Every row gives one point. Each copy is the shape, with its points in the same order, turned, moved and blurred by noise. Is it also mirrored, or only turned?
In the rows, zero is written as 128.

Shape (7 x 2)
[[113 165]
 [160 204]
 [157 100]
 [130  77]
 [134 197]
 [ 88 154]
 [131 115]]
Copy 1 (7 x 2)
[[159 162]
 [216 137]
 [118  92]
 [ 83 108]
 [195 154]
 [139 176]
 [119 122]]
Copy 1 is: only turned
Copy 2 (7 x 2)
[[171 136]
 [174  74]
 [ 84 128]
 [ 75 163]
 [188 100]
 [157 162]
 [107 138]]
Copy 2 is: only turned
Copy 3 (7 x 2)
[[ 93 152]
 [ 60 101]
 [161 104]
 [179 134]
 [ 64 125]
 [104 176]
 [142 133]]
Copy 3 is: mirrored

Shape (7 x 4)
[[123 124 152  18]
 [144 137 112 161]
 [186 119 137 182]
 [ 80 139 138 157]
 [100 141 113  40]
 [101  88 104 160]
 [148 144  99 119]]
Copy 1 (7 x 4)
[[229  90 104 135]
 [ 87 101 142 124]
 [ 56  93  98 111]
 [119 147 170  99]
 [215  94 146 155]
 [ 96 162 140 150]
 [119  81 141 145]]
Copy 1 is: only turned
Copy 2 (7 x 4)
[[241 137  86 133]
 [ 98 111 119 145]
 [ 72 137 109 176]
 [124 128 165  98]
 [218 105  95 102]
 [ 92 144 107  84]
 [134 100  94 137]]
Copy 2 is: mirrored
Copy 3 (7 x 4)
[[207  70 107 151]
 [ 93 155 139  99]
 [121 201 148  91]
 [ 76 136  93 130]
 [156  44 123 132]
 [ 74 146 155 153]
 [128 119 148  88]]
Copy 3 is: mirrored

Shape (12 x 6)
[[218 150 109 190 135  78]
 [122 138 120 136  52 160]
 [123  96 148 120 102 145]
 [107 201 133 192 126 115]
 [157 117 146 124 129 142]
 [126 167 119 108 112 156]
 [118  87 153 119 124 131]
 [131  93 115 110 108  81]
 [111  95 128 161 120 154]
 [116  87 113 114 113 140]
 [104 124 140 152 137 157]
 [106  96 120 121 135 103]]
Copy 1 (12 x 6)
[[ 51 157  72  78 134  76]
 [165 167 161  91  95 142]
 [118 121 164 111 109 167]
 [137 189 110 154 169  99]
 [ 99 120 121 119 101 156]
 [164 130 115 136  99 133]
 [101 103 163 121 122 166]
 [109  81 158  81 137 120]
 [ 98 144 180 134 106 140]
 [118 101 175 115  98 138]
 [112 142 155 159 120 142]
 [106  91 166 125 137 124]]
Copy 1 is: mirrored
Copy 2 (12 x 6)
[[ 90 155  40  54 132 136]
 [104 129 174  75 113  60]
 [102 137 175 113 142 101]
 [103 162 110  95  27 116]
 [112 150 142 101 138 140]
 [154 146 157  89  94 111]
 [105 134 165 136 149 125]
 [123 132 108 144 164  86]
 [ 83 105 161 108 118 117]
 [117 102 155 124 148 101]
 [101 119 159 117  92 145]
 [111 129 131 151 136 113]]
Copy 2 is: mirrored
Copy 3 (12 x 6)
[[121  91 102 125 125 249]
 [156  81 132 167 101 101]
 [154 121 132 112 107 108]
 [ 66  93 167 163  74 175]
 [129 106 117  94 114 135]
 [ 93  88 112 142 109 105]
 [145 146 132  93 101 116]
 [147 169  91 131 106 144]
 [143 130 172 118 128 129]
 [147 144 128 122 129 106]
 [113 119 169 112 112 120]
 [129 174 121 120 116 132]]
Copy 3 is: only turned
Copy 4 (12 x 6)
[[199 197 123  81 126 184]
 [186 147 134 148 145  43]
 [149 131 130 165 165 105]
 [180 111 154  39 125 104]
 [156 147 147 151 128 139]
 [140 146 144 125  98  79]
 [134 120 133 157 156 124]
 [123 152  84 134 169 114]
 [172  96 129 160 154 120]
 [141 111 103 170 144  97]
 [163  90 147 140 129 119]
 [121 116 101 135 156 125]]
Copy 4 is: mirrored

Shape (13 x 8)
[[154 172 132 150 162 144 146 146]
 [116 130 100 117 160 141 148 143]
 [120 110 141 103  90 140 143 121]
 [115 142 106 249 148 123 115 145]
 [118 209 110 114 146 116 150 120]
 [121 115 186 100 154 129 109 129]
 [148 161 109 120 156 152 126 143]
 [151 117 130 118 115 126  98 138]
 [127 119 157 101 156 102 125 125]
 [153 117 117 123 154 180 114 129]
 [133 121 150 113 146 128 104 140]
 [184 105 150 102 158 131 122 141]
 [127 120 113 165  50 102 119  39]]
Copy 1 (13 x 8)
[[167 100 143 123 108 133 130 172]
 [129  93 156 132 154 124 128 144]
 [ 96 132 125  89 139 129 147 106]
 [190 182 112 199 135 137 153 177]
 [102  95 176 145  90 147 144 171]
 [130 117 116 100 126 154  79 100]
 [156  84 155 120 122 147 145 146]
 [150 116 129 111 128 147 159  92]
 [123 106 124 121 109 130  95  99]
 [162  87 115 101 163 150 145 137]
 [148 112 130 115 124 154 112 102]
 [172  82 116  90 116 117 126  91]
 [ 72 168  65 146 109 151 215 107]]
Copy 1 is: only turned
Copy 2 (13 x 8)
[[151 185  95 123 101 120 129 117]
 [135 174 137 103 147 139 117 146]
 [124 114 111 129 182 125 157 145]
 [ 91 157 107 166  87 155  66  69]
 [194 163  85  93 137 116  99 125]
 [103 124 121  68 128 114 172 129]
 [153 186 102 105 123 146 143 129]
 [136 124 122 124 132 161 170 121]
 [127 124 140  77 124 120 153 137]
 [115 181 105 120 126 166 165 155]
 [125 140 122  98 126 138 163 121]
 [134 152 142 110 102 134 192 155]
 [140  37  67 169 151 162 107 145]]
Copy 2 is: mirrored

Shape (15 x 9)
[[121 150 124 140 126 114 108 214 107]
 [138 121 121 143  73 188 113 105 123]
 [149 249 106 134 160 125 145 105 136]
 [ 71 133 136 146 133 121  97 107 129]
 [ 98 108 108 128 156 139 151 116  99]
 [157 149  85 148 156 105 126 106 136]
 [144 101 137 137 145 123 129 108  64]
 [160 224  98  39 134 112 131  93 124]
 [145 105 156 144  82 142 133  91 120]
 [161  98  91 126 158 142 120 129 117]
 [157 127 116 102 143 137 141 118  90]
 [ 71 115 112 135 109 107 123 119 110]
 [125 102 129 116 125 168  90 133 104]
 [124 108 122 102 146 121 141 122 127]
 [157 124 132 144 155 126 146 115 143]]
Copy 1 (15 x 9)
[[197  95  75 147 117  98  73 131 139]
 [127 106 155 130 103 106 135 175 192]
 [163  49  91  72 180 145 180 125 145]
 [109 125  86 165 159 119 128 153 139]
 [123 150 128 103 138 148 104 130 125]
 [133  91 135 121 142 132 143  79 145]
 [155 169 149 113 154 108 102 112 158]
 [121  41 126  42 188  67 144 134 118]
 [144 141 165 153 125  96 160 150 160]
 [125 131 140  96 104 113 102  84 155]
 [150 135 145  88 139 106 109 121 137]
 [117 124 118 170 151 128 104 149 114]
 [123 137 114 125 115  89 103 140 175]
 [125 147 123 111 127 105 119 113 106]
 [158 133 124 115 123 118 158  97 135]]
Copy 1 is: mirrored
Copy 2 (15 x 9)
[[101 138 107 116  68 110 111  97  74]
 [155 189  64 113 162 122 125 109 136]
 [122 174 142 132  91  80 102 241 118]
 [119 144 124 169 126 136 175 125 123]
 [141  90 109 118 146  99 158 142 118]
 [ 96 143 131 139 150  82 114 160 120]
 [165 117 146 131 173  92 134 114  98]
 [158 175 177 107  84  60 100 189 182]
 [160 157 100 132 178 141 107 108 132]
 [104 131 120  94 167  71 130 123 121]
 [155 127 136  93 151  72 122 134 121]
 [147 121 101 175 116 115 167 104 133]
 [143 156 112  85 144 116 164  92 117]
 [119 111 127 115 142 108 143 123 149]
 [101 124 126 115 165 116 107 148 124]]
Copy 2 is: only turned
